Each row of a before or after table is a point. One or more steps were done to the points. Then noise was added and the rows were shuffled. The steps act on columns, c1 being the first. What was done? A step turns or swaps two columns, mirrors them in a line or flattens them onto one, adds a multiple of one to another, or multiplies or shifts one. Angles are multiples of 10 degrees, from the lower column toward the higher: turns from -170 to 170, lines from 10 to 170 but not 90. Use the fewest steps. Two steps may share a column if one is a turn and the other turns, adds or multiplies; they go together, in the order done. Otherwise the lowest column goes first.

Before (9 x 3)
[[-0.02  0.07  0.13]
 [-1.22 -0.15 -0.05]
 [-0.32  0.04 -0.04]
 [ 0.27 -0.64  0.20]
 [ 0.24 -0.01  0.33]
 [ 0.58 -0.28 -0.41]
 [ 0.13  0.28  0.05]
 [-0.06  0.52  0.13]
 [-0.14  0.00 -0.07]]
After (9 x 3)
[[ 0.25 -0.02  0.34]
 [-1.14 -0.17 -0.04]
 [-0.15 -0.02 -0.07]
 [-0.04  0.08  0.10]
 [-0.31  0.51  0.14]
 [-0.32  0.07 -0.01]
 [ 0.70 -0.30 -0.43]
 [ 0.02  0.30  0.04]
 [ 0.56 -0.62  0.20]]
Steps: add -0.5 times c2 to c1

Before (12 x 4)
[[ 0.58 -0.25  0.45  0.43]
 [ 0.46 -0.35  0.51  0.00]
 [ 0.02 -0.32  0.00  0.03]
 [-0.14  0.68  0.35 -0.22]
 [-0.23 -0.58 -0.75 -0.37]
 [-0.58  0.35  0.12 -0.16]
 [-0.42  0.79  0.24  0.23]
 [-0.29  0.59  0.03  0.04]
 [ 0.15 -0.17  0.39  0.14]
 [-0.35 -0.14 -0.33  0.11]
 [ 0.18 -0.44 -0.26 -0.04]
 [-0.51  0.29  0.28  0.04]]
After (12 x 4)
[[-0.15  0.36  0.20 -0.47]
 [ 0.14 -0.52 -0.19  0.16]
 [-0.32  0.85  0.10 -0.34]
 [ 0.27 -0.67 -0.66 -0.35]
 [-0.06  0.42  0.11 -0.60]
 [ 0.08 -0.29  0.52  0.41]
 [-0.24 -0.13  0.49  0.76]
 [-0.15  0.61 -0.10 -0.25]
 [-0.12 -0.10  0.40  0.21]
 [-0.22 -0.16 -0.29 -0.26]
 [-0.06 -0.33  0.07  0.06]
 [ 0.16  0.71  0.17 -0.21]]
Steps: turn c1 and c4 by 70 degrees; turn c2 and c3 by -10 degrees

Before (13 x 6)
[[ 0.14  0.89 -0.13 -0.10 -0.52 -0.26]
 [ 0.07 -0.01 -0.78  0.31 -0.29 -0.02]
 [-0.58 -0.21 -0.32 -0.11  0.35 -0.01]
 [ 0.05  0.17  0.54 -0.59 -0.24  0.17]
 [-0.16  0.45  0.00  0.42 -0.13  0.37]
 [ 0.65  0.33 -0.04 -0.42 -0.07  0.00]
 [ 1.00 -0.52 -0.27 -0.08 -0.09  0.15]
 [ 0.66 -0.23 -0.14  0.40  0.04 -0.20]
 [-0.06 -0.11 -0.04  0.26  0.35 -0.05]
 [-0.23  0.42  0.01 -0.06 -0.32  0.37]
 [ 0.73 -0.29  0.17 -0.10 -0.06 -0.53]
 [ 0.28 -0.43  0.34 -0.16  0.32  0.32]
 [ 0.48 -0.05 -0.21  0.06 -0.96 -0.29]]
After (13 x 6)
[[-0.08 -0.08  0.32  0.20  0.19  0.21]
 [ 0.88  0.30 -0.51  0.17 -0.05 -0.21]
 [-0.14  0.47 -0.95  0.27 -0.11 -0.11]
 [ 0.48 -0.10 -0.12 -0.11 -0.05  0.55]
 [-0.44  0.66  0.00  0.42 -0.19 -0.36]
 [ 0.16  0.08 -0.06 -0.45 -0.59 -0.42]
 [-0.12 -0.61  0.20 -0.06  0.41 -0.11]
 [-0.36  0.60 -0.01  0.36  0.12  0.27]
 [-0.65  0.88 -0.15 -0.15  0.22  0.02]
 [-0.46  0.19  0.42 -0.34 -0.20  0.01]
 [ 0.00  0.06 -0.53  0.16  0.63  0.28]
 [ 0.23  0.73 -0.08 -0.21  0.03 -0.37]
 [ 0.44 -0.18 -0.30 -0.35 -0.13  0.15]]
Steps: mirror c1 and c2 in the line at 50 degrees; turn c3 and c5 by -70 degrees; turn c4 and c6 by 60 degrees

Before (9 x 8)
[[-0.27 -0.19 -0.29 -0.26  0.28 -0.08 -0.19  0.37]
 [-0.06  0.55  0.04 -0.06  0.49 -0.32 -0.23  0.11]
 [ 0.30 -0.26  0.23 -0.17  0.13  0.14  0.57  0.36]
 [-0.08 -0.37 -0.40  0.82 -0.75 -0.10 -0.19 -0.12]
 [-0.33 -0.13  0.24  0.38  0.17  0.08 -0.51  0.01]
 [ 0.23  0.01  0.61 -0.61  0.05 -0.25  0.16  0.80]
 [-0.33 -0.42 -0.22  0.17 -0.70  0.09 -0.12 -0.56]
 [ 0.18 -0.60 -0.27  0.37 -0.32 -0.14 -0.52 -0.47]
 [-0.16 -0.25  0.28 -0.12  0.30 -0.69  0.53  0.36]]
After (9 x 8)
[[-0.28  0.10  0.08 -0.09  0.48  0.14 -0.25  0.58]
 [-0.57 -0.45  0.32 -0.16  0.28  0.39  0.56 -0.12]
 [ 0.21 -0.13  0.23  0.43  0.19  0.36 -0.47 -0.13]
 [ 0.01 -0.43  0.27 -0.19  0.13 -0.40  0.53 -0.16]
 [-0.06 -0.02 -0.36  0.83 -0.71  0.13 -0.14 -0.46]
 [-0.23  0.25 -0.26  0.38 -0.37 -0.16 -0.50 -0.68]
 [ 0.12 -0.38 -0.30 -0.24  0.24  0.40 -0.17  0.08]
 [ 0.20  0.41 -0.21  0.16 -0.72  0.38 -0.13 -0.62]
 [-0.34 -0.73  0.58 -0.61  0.06 -0.21  0.20  0.34]]
Steps: multiply c1 by 1.3; turn c1 and c6 by -110 degrees; turn c2 and c8 by 70 degrees
